Rows are points. Each copy is the shape, with its points in the same order, turned, moved and blurred by noise. Say if it was mirrored as well.
(in the rows, 128 means zero)

Shape:
[[110 174]
 [158  82]
 [113 125]
 [153 135]
 [150 135]
 [ 73 104]
 [139 142]]
Copy 1, 7 rows:
[[103 156]
 [186  92]
 [150 142]
 [135 108]
 [135 110]
 [178 183]
 [134 123]]
Copy 1 is: mirrored
Copy 2:
[[163 157]
 [ 81  95]
 [140 114]
 [108 140]
 [111 138]
 [166  78]
 [123 140]]
Copy 2 is: mirrored

Shape, 7 rows:
[[104 163]
 [129 139]
 [100 100]
 [169 159]
 [132 116]
 [122 155]
 [176  85]]
Copy 1:
[[ 97  93]
 [124 117]
 [157  80]
 [116 159]
 [150 114]
 [108 113]
 [189 150]]
Copy 1 is: only turned
Copy 2:
[[ 84 129]
 [120 114]
 [140 160]
 [112  74]
 [140 121]
 [101 117]
 [185  93]]
Copy 2 is: mirrored
Copy 3, 7 rows:
[[148 155]
 [125 130]
 [157  89]
 [ 88 142]
 [120 104]
 [136 149]
 [ 81  75]]
Copy 3 is: mirrored
Copy 4:
[[168 145]
 [132 136]
 [138  82]
 [109 171]
 [120 117]
 [148 143]
 [ 66 117]]
Copy 4 is: mirrored

Shape (6 x 3):
[[ 46 156 169]
 [134 157 110]
 [145 133 109]
 [145 118 174]
 [136 110 137]
 [146 146 123]]
Copy 1 (6 x 3):
[[160  50 124]
 [ 93 124 127]
 [100 149 120]
 [155 150 156]
 [138 149 122]
 [101 138 135]]
Copy 1 is: only turned
Copy 2, 6 rows:
[[127 225 136]
 [110 121 131]
 [132 109 126]
 [175 135 167]
 [164 127 131]
 [127 116 141]]
Copy 2 is: mirrored
Copy 3, 6 rows:
[[ 33 161 111]
 [136 127  94]
 [144 116 108]
 [137 157 172]
 [135 130 146]
 [139 133 108]]
Copy 3 is: only turned

Shape, 7 rows:
[[115 183 124]
 [ 96 152 139]
 [129  72 139]
 [151 128 146]
 [ 93  76 129]
 [120 146 142]
 [ 82 144  96]]
Copy 1:
[[162 168 131]
 [137 145 149]
 [110  66 129]
 [125 119 101]
 [125  72 161]
 [133 138 124]
 [179 129 169]]
Copy 1 is: mirrored
Copy 2, 7 rows:
[[ 72 120 142]
 [ 89 113 107]
 [169 126  84]
 [140 107 133]
 [146 139  61]
 [107 110 121]
 [ 82 158 100]]
Copy 2 is: only turned
Copy 3 (7 x 3):
[[102 158 164]
 [141 141 160]
 [184  94  95]
 [142 138 101]
 [180  93 131]
 [135 147 142]
 [131 100 184]]
Copy 3 is: only turned
Copy 4 (7 x 3):
[[128  83  96]
 [116 120  98]
 [131 168 158]
 [123 108 159]
 [131 183 126]
 [113 113 122]
 [155 131  79]]
Copy 4 is: mirrored

Shape:
[[175 155 125 126]
 [125  71 144 204]
 [130 118 111 126]
 [167 116 154 131]
 [172 145  98 123]
 [ 88 144 126  99]
 [103 122 183 100]
 [112 113 111 104]
 [105 113  95 128]]
Copy 1:
[[110 153 171 172]
 [110 207 101  86]
 [127 144 121 149]
 [ 83 153 154 142]
 [123 160 148 194]
 [150  93 133 127]
 [100 100 143  99]
 [135 114 108 143]
 [150 140 106 145]]
Copy 1 is: only turned
Copy 2, 9 rows:
[[144 134  85 159]
 [191 216 145 100]
 [130 150 136 135]
 [151 152  86 115]
 [123 147  97 169]
 [132 100 161 127]
 [156 101 131  79]
 [115 135 150 122]
 [124 154 164 138]]
Copy 2 is: mirrored
Copy 3, 9 rows:
[[142 136  97 161]
 [100 141 217 169]
 [139 120 143 122]
 [123 168 130 146]
 [162 123 108 151]
 [112  93 118  87]
 [ 74 144 125  88]
 [138 114 141  94]
 [142  94 158 113]]
Copy 3 is: only turned

Shape, 9 rows:
[[ 96 110 151 142 117 156]
 [ 87 160 148 112 159 160]
 [191 141 115  99 116 131]
 [ 79 138 106 125 139 131]
 [ 84 160 168 101 117 125]
 [100 139 168 184 118 136]
 [ 83 155 166 111 140 131]
 [194 162 148 113 121 119]
 [111  68 154 153 148 118]]
Copy 1:
[[104 138 126 116 103 172]
 [103  96 120 147  66 138]
 [165 127 122  99 133  77]
 [102 152 103 159  83 132]
 [ 81 118 163 142  90 124]
 [128 130 155 152 121 190]
 [ 85 107 147 150  91 134]
 [168 104 150 116 144  84]
 [ 94 132  93 125 160 173]]
Copy 1 is: mirrored
Copy 2:
[[133 100 153 143 142 159]
 [138 116 141  87  96 171]
 [127 122 106  91 167  86]
 [111 121 162 123  79 135]
 [ 93 125 170  84 139 164]
 [142 155 169 156 140 175]
 [103 125 153  95 111 183]
 [123 154 113  87 191 111]
 [108 122 108 179 133 170]]
Copy 2 is: only turned
Copy 3 (9 x 6):
[[134 131 132 142 145 169]
 [ 79  91 138 126 152 155]
 [118 106  79 110  58 121]
 [105 106 112 155 161 128]
 [ 96 100 167 156 125 128]
 [109 174 154 130 147 147]
 [ 97  96 165 137 142 133]
 [ 97 126 112  95  54 114]
 [171 132 129  99 163 132]]
Copy 3 is: only turned
Copy 4 (9 x 6):
[[116 109 120 130 132  95]
 [ 91 141 167 111 163 120]
 [162 150 136 112 112 190]
 [136 164 161 122 143  84]
 [119 157 131 151 189 119]
 [ 84 134  97 153 130  97]
 [102 150 129 137 187 118]
 [135 163 110 120 125 207]
 [120 112  87  75 130  89]]
Copy 4 is: only turned

Shape, 9 rows:
[[118 181 106  86 138  90]
 [171 114 110 109 133 108]
 [156  88 160 151 126  77]
 [139 185 143  86 144 129]
 [118 131 109 105 104 111]
 [156 133 178 101  92 156]
 [131 154 106  93 169 138]
 [147 125 129 152 105 109]
 [100  95  92 125 115  79]]
Copy 1, 9 rows:
[[120 197 135 182 143 137]
 [109 115 121 166 124 115]
 [ 93 101 106 114 175 107]
 [127 190  89 166 118 151]
 [136 158 146 140 130 107]
 [145 148  64 111 102 104]
 [118 162 130 167 104 172]
 [144 120 117 131 159 114]
 [113 138 184 129 155 105]]
Copy 1 is: only turned
Copy 2 (9 x 6):
[[150 155  66 160 104 110]
 [133 130  97 152 168 150]
 [ 93  69 115 137 160 130]
 [170 145 105 175  90 140]
 [110 159 100 136 124 126]
 [112 132 156 166 105 183]
 [184 155 106 139 128 130]
 [101 123 130 160 151 116]
 [ 94 141  85 101 151  98]]
Copy 2 is: only turned
Copy 3 (9 x 6):
[[ 66 136  94  73 116 123]
 [128 166  92 121 132  85]
 [174 177 143  94 140 109]
 [ 96 140  62  97 104 139]
 [ 97 135 104 107 161 116]
 [161 139  58 130 151 164]
 [ 77 149  86 142 101 122]
 [148 127 123 108 156 105]
 [ 86 150 154 110 166 105]]
Copy 3 is: only turned

Shape, 14 rows:
[[114 110 149 128 148 123 103 127]
 [143 176 138 150 124  98 165 100]
 [121 124 121 125 146 104 155 100]
 [ 93 135 103 126 111 152 139  84]
 [ 88 135 129 117 104 149 163 161]
 [152 136  84 118 119  78 178 123]
 [124 112 104 101 171 125 161 137]
 [ 95 180 141 141 163 138 106  92]
 [148 129 137 150 173 132 117 163]
 [137 130 150 111 179 140 173 164]
 [ 86 129  80 130 109  77 126  86]
 [147 145 112 140 169  77 141 149]
 [ 85 115  68 121 110 145 191  83]
 [ 73 129 149 171 151 130 113  93]]
Copy 1, 14 rows:
[[151 128 127 105 157 132 144 153]
 [106  90 113 142 112 115  77 125]
 [128  93 115  97 131 130 118 112]
 [120  88 163 124 103 151 148 107]
 [107 151 119 122  91 177 133 127]
 [138 101  94 121 113 141  83  63]
 [126 127  88  90 131 134 157  86]
 [117  86 128 150 132  99 162 164]
 [117 153  91 130 187 125 134 126]
 [ 90 160  79  89 136 116 133 126]
 [184  59 136 129 106 164 125  99]
 [143 114  62 129 158 122 102 107]
 [107  75 147  99  87 178 149  72]
 [124  75 138 121 151 152 156 168]]
Copy 1 is: mirrored
Copy 2, 14 rows:
[[133 116  97 111 127 133  92 121]
 [110  82 139 113 169  95 171 124]
 [106  94 116 109 138  98 126 157]
 [135 120 149  87 101 104 146 169]
 [ 83 149 158  77 118 113 114 127]
 [ 69 112 130 146 155  87 158 165]
 [ 83 110 124 108 159 118  93 175]
 [168 103 126  73 157 117 128 135]
 [104 112 115 122 170 168  96 120]
 [ 71  89 147  99 177 128  71 132]
 [123 141  86 116 116  81 169 172]
 [ 92 106  93 131 194 121 133 135]
 [ 78 117 148  79  93  95 153 207]
 [147 102  91  60 113 143 137 133]]
Copy 2 is: only turned

Shape, 11 rows:
[[ 96 144 120 114 108 243 153 144]
 [ 95 140 139 149 131 101 139 121]
 [160 123 107  89 214  89 151 138]
 [171 139 161 156 126 103 140 152]
 [118 130 111 121 114  81  95 155]
 [101  80 131 136 104  92 156 138]
 [112 143 120 149 118 112 132 146]
 [104  77 136 157 115 144 150  70]
 [ 93 113 106 136  93  80 138 147]
 [123 140 104 133 116 125 156  93]
 [101 135 148 111  85 117 134 140]]
Copy 1, 11 rows:
[[102  97  40 178  84  99 116  82]
 [180 124 117 108 124 131 122 145]
 [113  72 181  79 142 149  68 124]
 [156 106 161 109 149 133 165 109]
 [133 161 143 125 151 166 121 151]
 [171 171 121  89 108 153 116  96]
 [163 125 120 131 132 152 124 133]
 [170 153 131 103  55  91 118 125]
 [162 169 109 106 127 177 117 123]
 [149 103 121 104  72 141 127 141]
 [136 147  81 102 129 136 148 131]]
Copy 1 is: mirrored
Copy 2, 11 rows:
[[125  89 127 157 201 140 131  37]
 [104 158 118 133 134 137 138 153]
 [178 178 197 115  82 120 114 131]
 [143 119 103  90  95 131 158 144]
 [106 167  96 148  75 110 128 126]
 [103 143 115 156  90 187 129 146]
 [125 154  94 140 122 131 134 130]
 [ 75 118 133 118 149 186  87 141]
 [108 159  88 173  96 155 120 143]
 [129 124 124 145 145 133  93 148]
 [ 98 119 108 165 118 129 153 128]]
Copy 2 is: mirrored
